Each row of a before or after table is a point. The points were changed in one or more steps. Then noise was added and the rows were shuffled. The steps act on how far a point lies along the listed directions, d1 being the first. Name the steps. A step turns or swaps two directions, mirrors them in a line or flattens them onto one, adds a multiple of one to another, or multiplies one. Angles are multiples of 10 degrees, from the lower direction toward the higher: turns from -170 to 170, lines from 10 to 170 but not 90. Use the fewest steps. Two steps may share a direction if one is a turn and the other turns, adds or multiplies; they go together, in the order done. Otherwise the lowest direction goes first.

Directions:
(1): [-0.8  4.9]
(2): [4.9 0.8]
Before (8 x 2)
[[ 6.9  2.3]
 [ 4.4 -1.8]
 [-3.4  1.0]
 [-2.9  1.5]
 [ 4.0 -5.4]
 [ 2.6  0.7]
 [-4.0 -2.9]
 [ 3.3 -3.5]]
After (8 x 2)
[[ 3.7 -6.6]
 [-3.3  3.4]
 [ 1.3 -2.7]
 [ 1.2  3.3]
 [ 0.4  3.8]
 [-3.3 -3.7]
 [-0.7 -4.8]
 [-4.4 -5.2]]
Steps: turn d1 and d2 by 80 degrees

Directions:
(1): [-1.6 -1.8 -5.6]
(2): [ 4.9  2.8 -2.3]
(3): [ 3.3 -5.1  0.7]
Before (12 x 3)
[[-2.5  0.8 -4.3]
 [-1.4 -2.3  3.7]
 [-0.9 -3.8  5.0]
 [ 1.9  4.9 -2.9]
 [-2.1 -3.1  1.0]
 [ 3.5  0.4 -1.7]
 [ 0.5 -4.5  3.2]
 [ 4.5  2.1 -4.8]
 [ 0.6  1.1 -5.1]
 [-4.5 -2.6 -1.0]
 [ 3.8 -5.3  3.7]
 [ 0.8 -5.1  3.4]]
After (12 x 3)
[[ 1.9 -4.4  3.8]
 [-1.9 -3.3  0.8]
 [ 3.3  0.9 -2.3]
 [-3.7 -0.4 -6.4]
 [ 3.4  2.9 -6.3]
 [-4.7 -3.6 -2.5]
 [ 0.3 -3.8  6.5]
 [-0.6  0.7 -7.3]
 [ 5.7 -4.3  4.8]
 [ 0.8  4.9 -2.9]
 [-0.5 -2.2  5.1]
 [ 2.4 -4.9  4.3]]
Steps: multiply d1 by 1.6; turn d2 and d3 by -10 degrees

Directions:
(1): [ 0.4 -3.2  6.3 -0.3]
(2): [-3.2  5.4  3.0  0.8]
(3): [-6.0 -3.1 -1.2  1.7]
Before (10 x 4)
[[-0.4 -5.8  2.8 -1.4]
 [ 4.1 -1.6  2.9  0.7]
 [-4.2  2.6 -3.3  2.8]
 [-4.0  3.4 -1.1  1.1]
 [ 0.2 -4.9  7.2  0.1]
 [ 2.9 -5.2  4.7  0.1]
 [-1.0  3.7 -3.3  1.7]
 [-1.5 -8.2  1.6  1.4]
 [ 3.0 -0.3  2.9  0.6]
 [ 0.6  2.8  4.5  0.1]]
After (10 x 4)
[[ -4.0  -7.4  -3.5   2.8]
 [ -1.7   0.0   0.1   1.8]
 [  3.9   1.4   0.5  -0.1]
 [  2.3 -11.6  -6.1   0.6]
 [  3.8   6.5   3.0   0.7]
 [  2.1   6.0   2.9   1.0]
 [ -5.2  -4.5  -1.9   1.4]
 [  0.3  -2.0  -1.1   0.3]
 [  1.7  -5.0  -2.8  -1.7]
 [ -2.4   6.1   3.3   0.9]]
Steps: multiply d1 by 0; multiply d3 by 2.5; turn d2 and d3 by 50 degrees

Directions:
(1): [ 0.9  7.6  1.0  0.8  2.1 -3.1]
(2): [ 0.3 -1.0 -4.9  6.7  2.0 -0.8]
(3): [ 7.2  0.3 -2.9 -1.4 -3.5 -0.7]
(4): [ 2.8 -0.5  6.1  4.9 -1.7  1.7]
Before (14 x 6)
[[  1.0   1.3  -2.3   7.6   0.1   0.0]
 [ -1.3  -4.1   1.3   2.3   1.2   1.7]
 [  3.1  -0.2  -1.5   5.5   2.2  -0.7]
 [  0.0  -2.3  -2.5   4.0   0.3  -0.5]
 [ -1.3   1.2  -4.8   1.4   1.6  -3.7]
 [ -2.2   4.8   9.0 -17.9  -5.2   1.4]
 [ -2.3  -0.3   0.4   5.3   1.7   1.3]
 [  1.0  -2.7  -4.6   5.2  -0.6  -1.2]
 [  0.6   1.5  -4.7   6.6   0.1  -2.5]
 [  2.3   0.1  -4.0   4.0   0.8  -0.6]
 [ -4.3   1.7   2.5   0.7   2.9   2.7]
 [  1.7   0.0   0.3   5.3   2.0  -0.2]
 [  1.8   2.4   2.1   1.3  -0.3  -2.7]
 [ -2.4   2.1  -3.3   5.5   2.9  -0.6]]
After (14 x 6)
[[  1.1   2.2  -0.7   2.2   0.9  -3.3]
 [ -4.3   0.0   1.1   3.4   2.3   1.4]
 [ -4.1   2.0   0.3  -3.8   1.3  -2.7]
 [ -3.6   0.9  -3.7  -1.1   3.0  -0.7]
 [ -4.4  -1.7  -1.7   0.0   1.7  -0.3]
 [ -3.0   0.1  -3.1   1.4   4.9  -1.0]
 [ -0.6   1.5   4.8   2.4   0.8   3.2]
 [ -5.9  -2.1  -3.8  -0.7   1.8  -1.3]
 [ -1.8  -4.1   1.0   2.1   1.5   1.6]
 [ -5.7   1.9  -3.5   2.8   3.0  -0.3]
 [ 16.2   3.0   6.8  -2.1 -11.4   1.6]
 [ -6.5   2.7   0.7   0.3   3.1   0.0]
 [ -2.6   0.1  -1.7   2.6   4.0  -0.8]
 [ -6.9   2.3  -3.2  -0.2   2.5  -2.4]]
Steps: turn d2 and d3 by -50 degrees; turn d2 and d4 by -70 degrees

Directions:
(1): [-1.4 -3.8 -1.8 -2.5  5.1  0.8 -2.6  6.3]
(2): [ 7.6  0.9 -1.5 -1.7  1.6 -5.7 -1.1  0.1]
(3): [ 1.6  2.2 -3.5 -2.8  1.3  3.2  7.6  1.3]
(4): [1.4 4.0 0.0 7.6 1.5 0.8 0.0 4.4]
(5): [ 3.6  2.9  4.5 -3.6 -2.1  5.1 -3.1  2.2]
Before (11 x 8)
[[ 0.3  0.5  3.2  2.6 -0.1  3.2 -5.6 -1.8]
 [ 2.3 -1.8  0.6  0.2  3.7 -0.8 -3.6  3.2]
 [-1.3 -5.4  3.2 -4.9  0.9  1.4 -6.2  0.2]
 [-6.1 -5.1 -2.3 -4.0  4.7 -0.6  1.2  2.3]
 [ 1.2  3.3  1.6 -2.7  1.9  3.3  2.8  1.7]
 [ 3.9  6.0  1.1  4.4 -2.7 -0.6  0.6  1.5]
 [-0.3  5.6  5.6  1.1 -4.9  6.2 -0.9 -0.3]
 [ 0.0 -3.5 -1.6 -1.6 -0.1 -3.1 -1.0 -3.3]
 [-5.7 -0.3  4.9  5.3 -1.8  2.4 -3.6 -1.3]
 [-0.5  5.6 -4.1  6.5 -0.7 -1.2  4.9 -0.4]
 [-1.4 -2.7 -4.0 -0.5  2.3 -3.0  0.4  1.1]]
After (11 x 8)
[[ 3.6  1.7 -3.6  2.9 -0.1 -6.0  2.6 -1.7]
 [-8.4 -6.4  3.5 -0.7  2.9  3.1 -5.5  2.0]
 [ 3.5 -1.2 -3.1  3.2  3.7 -3.7 -2.1  2.9]
 [-0.8  4.4  3.9 -1.9 -2.0  5.1  4.7 -2.2]
 [-4.5 -4.3  2.4 -1.1  1.9  5.7 -7.1 -0.2]
 [-1.5  0.8  4.2  6.9  0.6  4.1 -5.3  4.6]
 [ 0.7  5.9 -0.4  8.2 -0.7 -2.7  4.2 -2.0]
 [ 0.6 -1.4 -5.2 -6.5 -0.6 -4.0  3.0 -4.4]
 [-8.1 -1.7  4.9 -5.2 -2.3 11.1 -2.4  2.3]
 [ 2.5  0.4  2.0  1.5 -1.1 -0.9 -1.4 -2.5]
 [-1.3 -2.3  0.9 -8.3 -1.7  1.0 -0.6 -1.1]]
Steps: turn d1 and d4 by 160 degrees; add -1 times d3 to d1; add -1 times d5 to d2

Directions:
(1): [-5.3 -2.6  3.5 -2.8 -4.1  5.7  2.8 -0.1 -0.2]
(2): [-4.1  1.9 -3.2  0.4  1.5  0.0  1.1 -5.5  6.9]
Before (11 x 9)
[[-6.1  1.5 -3.9  1.4 -0.2  2.9  0.8 -7.8  6.4]
 [-2.9 -1.5  1.6 -0.6 -1.8  5.0  0.8  2.4 -4.2]
 [-5.0 -5.3  7.3 -2.3 -7.5  8.0  2.8  2.3 -4.9]
 [ 6.6 -0.2 -2.2  2.7  2.2 -2.8 -2.2  2.3 -3.5]
 [-8.9  2.1 -2.6 -0.1  1.5  3.2  3.0 -6.6  7.0]
 [-1.1 -4.7  2.5 -0.9 -2.7  3.0  0.8  1.9 -2.0]
 [-2.3 -2.5  3.9 -1.7 -3.9  6.9 -0.5  0.8 -3.3]
 [-3.3 -0.9  3.2 -3.2 -3.8  2.5  0.0  2.0  0.4]
 [ 2.6  3.0 -0.4  2.0  0.9 -3.3 -1.3  2.2 -4.2]
 [ 0.6 -2.9  0.7 -0.9 -1.7  1.5 -0.7  3.3 -5.5]
 [-6.6  0.4  0.2 -0.3 -0.4  2.5  0.9 -5.0  5.2]]
After (11 x 9)
[[ 5.6  1.1  0.9  2.8  1.9 -4.7 -4.4  3.2 -3.7]
 [-1.5  2.2 -4.9  2.5  4.5 -0.4 -1.4 -2.1  2.0]
 [ 1.3  2.8 -4.5  2.9  3.0 -1.4 -3.6 -4.4  4.0]
 [ 1.2  4.2 -7.1  5.2  5.9 -5.9 -3.0 -6.2  7.1]
 [-3.7  0.6 -4.0 -0.5  1.5  0.0  0.1 -3.7  3.6]
 [ 7.7  1.2 -0.4  3.3  3.1 -4.1 -3.6  5.4 -8.0]
 [ 7.5 -0.6 -0.6  3.2  0.8 -1.7 -4.6  4.2 -8.4]
 [ 0.0 -0.6 -4.1  2.1  2.6 -2.1 -1.2 -3.1  3.7]
 [ 0.9  3.1 -1.9  0.4  1.8 -4.6 -2.5 -0.2  4.0]
 [-5.5  1.4  1.4 -1.3 -3.1  3.1  1.9 -1.4 -0.5]
 [-4.4 -3.1  1.3 -1.8 -2.5  5.5  2.9 -1.6  1.1]]
Steps: turn d1 and d2 by 160 degrees

Directions:
(1): [-6.4 -3.9 -1.2  4.9 -5.2 -2.5 -1.7  0.0 -2.6 -2.6 -2.1]
(2): [-6.1 -3.3  4.5 -5.6  0.3  2.8  4.6 -1.3  1.6  0.7 -1.5]
Before (11 x 11)
[[ 2.0  2.3 -3.2  9.8 -4.6 -2.9 -5.0 -0.2 -2.3 -0.5  2.3]
 [-1.9 -4.5 -3.6  3.9 -2.0 -0.4 -0.9  0.1 -0.2 -3.0 -1.7]
 [-6.8 -4.3  3.8 -0.5 -1.5 -1.1  2.1 -0.3 -0.2 -1.3 -1.5]
 [ 9.5  4.5  4.2 -7.5  7.7  4.2  3.8 -1.7  2.4  7.3  1.6]
 [ 1.0  1.6  4.1 -4.0  2.0  2.6  5.3 -1.7  2.0  1.3  3.1]
 [ 1.0 -1.6  2.6 -6.0  3.7  5.4  4.0  0.0  2.8  2.0 -0.7]
 [ 2.9  1.5 -7.3  9.9 -4.6 -5.7 -5.9  2.7 -4.6 -1.8  2.9]
 [-1.3 -0.9 -0.4  2.1 -0.7 -0.4 -1.4  1.4 -1.8 -1.2  0.8]
 [ 0.8 -1.8  2.4 -4.4  1.9  4.3  1.5 -1.1  0.6  1.3  1.7]
 [ 1.9  1.2 -3.6  5.2 -6.2 -4.5 -2.4  1.8 -4.8 -1.7  1.7]
 [-8.0 -1.9  3.2 -0.8 -0.3  2.9  4.3  0.5  0.0 -0.8 -0.4]]
After (11 x 11)
[[-3.8 -2.2 -1.6  3.9 -8.0 -3.9 -0.5  1.1 -4.8 -2.3  0.0]
 [-4.7 -1.7 -1.4  9.1 -6.7 -2.4 -3.0 -0.9 -2.9 -1.4  0.3]
 [-6.0 -3.4 -4.6  9.0 -7.6 -5.6 -3.5  1.7 -4.9 -3.0  0.7]
 [14.4  7.1 -0.6 -0.7  6.1  0.9 -1.1 -0.6 -0.1  5.6  2.7]
 [-4.7  0.3  4.3 -3.6  2.3  4.5  5.7  0.5  1.6  0.7  0.7]
 [ 5.0  4.2  2.0 -2.2  2.7  1.8  3.5 -1.2  1.7  1.8  4.2]
 [ 6.2  1.3  0.7 -4.3  5.1  5.2  1.8  0.7  2.3  2.6  0.8]
 [-4.0 -5.3 -1.9  1.3 -1.4  0.8  1.2 -0.6  1.1 -2.7 -2.0]
 [-4.5 -3.0  5.3 -4.1  1.1  0.6  3.7 -0.6  1.5  0.2 -0.9]
 [ 4.0 -0.8  0.7 -3.6  2.7  3.7  0.1 -0.8  0.7  1.7  2.6]
 [-2.5 -1.8  0.6  1.1 -0.7 -0.1 -0.4  1.4 -1.0 -0.9  0.5]]
Steps: turn d1 and d2 by 40 degrees

Directions:
(1): [ 4.8 -4.6 -1.5 -2.2  0.9  7.3  0.7 -2.5 -0.1 -0.9  6.0  0.7]
(2): [-3.5  6.2 -6.3 -6.0  0.9  2.5  1.3 -3.4  0.0  1.1 -0.9  0.4]
(3): [ 4.4  0.4 -3.2  3.2  2.0  0.5 -1.8 -2.6 -0.4  2.5 -3.3 -8.8]
(4): [-0.6  3.2  4.5  0.9 -3.5  2.6  7.8  0.0 -4.6  1.2  1.4 -3.7]
(5): [ 0.3  0.3 -3.7 -0.8 -2.9 -4.1  3.0  2.4  5.1 -5.2  4.6 -4.5]
(6): [ 0.9  6.5  2.0  2.3  3.6  1.6 -2.6  4.1  3.2  4.0  5.7  0.0]
Before (14 x 12)
[[-2.0 -4.4 -2.4 -5.1 -2.6 -4.1  0.0 -2.3 -1.0 -5.3 -4.5  3.5]
 [ 4.6  0.7  3.3  6.8  0.0 -3.3 -1.0  1.6  3.2  1.4  2.7 -3.7]
 [ 3.2  1.8  4.3  7.1  2.1 -2.5  0.0  1.2 -1.6  4.2 -3.3 -5.7]
 [-2.1  4.1 -6.2 -6.5  1.0  1.3 -1.4 -1.4  3.1 -1.2 -3.7  2.0]
 [ 5.7 -9.9 -2.1  1.0 -1.5  1.1  3.6 -3.9 -2.9 -3.5 -2.8 -6.0]
 [-1.5  6.5  1.6  0.6  5.5 -1.9  1.7  2.4 -1.4  1.8 -0.5  0.1]
 [-1.4 -2.4  2.1 -2.2  2.7  4.9  0.3  3.1 -1.0 -1.1  4.7  7.1]
 [-5.2  0.2 -0.3  1.8 -3.3 -9.5 -0.4  6.7  4.2 -4.1  3.5  3.0]
 [ 0.4 -4.0  3.4 -1.3 -2.5  3.7  4.9 -3.9 -3.6 -3.6 -2.4 -0.3]
 [-1.3 -2.7 -0.2 -0.8 -8.1 -5.7  8.3  0.4 -1.9 -6.6 -3.1 -7.3]
 [-0.1  4.1 -0.7  0.2  2.6 -1.6 -4.8  0.5  2.1  3.1 -1.7 -0.5]
 [-4.3 -3.3  0.7  0.4 -3.7 -5.4  3.5  3.7  0.1 -2.2 -5.2  1.8]
 [ 4.0  1.4  2.3  0.8  2.8  0.2 -2.8  2.6 -1.1 -0.8  4.2  2.5]
 [-4.2  4.6  0.9  1.0  1.4 -4.6 -2.4  0.4  1.5  2.0 -4.5 -4.2]]
After (14 x 12)
[[  1.7  -9.4   6.0   1.8  -5.7  -1.3   4.1   0.1  -5.0  -4.3  -3.2  -0.9]
 [  2.2   3.2   5.4   6.2   2.1  -0.9  -2.5  -0.6  -1.1   6.0  -2.4   0.0]
 [ -4.3   4.7   1.6   1.7   0.5  -5.7  -1.4   1.4   1.8   1.2  -4.1  -5.2]
 [ -2.6   7.4   0.8   0.5   4.5  -5.0   2.1   3.9   0.5   0.2  -0.4  -0.6]
 [ -0.4   6.3   2.4   3.5   2.8  -0.7   0.3  -1.0  -3.6   6.3  -5.6  -3.1]
 [ -2.4  -0.6  -0.8  -3.8   3.0   3.9   0.0   2.5   0.3  -1.6   4.4   6.4]
 [  1.5  -7.5  -2.2  -4.2  -2.4  -1.7   0.1  -2.9  -1.1  -5.8  -2.0   2.1]
 [  1.4  -0.1  -4.4  -2.1  -1.9  -3.2   0.7   2.5   6.2  -5.5   0.4  -3.1]
 [ -3.7  -2.5   5.3   5.8  -0.6  -7.4  -4.5   5.8  -0.2   0.5  -1.2   5.8]
 [  0.5  -4.5   1.0  -4.3  -1.8   5.8   4.4  -4.9  -2.6  -4.5  -0.4   1.9]
 [  6.7 -10.8  -1.3  -0.8  -0.1   7.0   3.5  -6.6  -5.9  -1.1  -2.4  -3.0]
 [  2.2   4.1   1.4  -0.1   3.4   0.3  -3.2   1.7  -1.8   0.7   1.8   2.8]
 [ -3.1  -4.9   1.2   0.0  -2.1  -2.1   2.0   1.9  -1.4  -0.4  -5.6   3.8]
 [ -0.5   5.7  -1.0   0.9   1.1  -3.6  -3.1   1.5   2.8   2.4  -1.6  -3.5]]
Steps: add -0.5 times d6 to d1; turn d2 and d5 by 80 degrees; turn d3 and d4 by 20 degrees; multiply d4 by 0.7
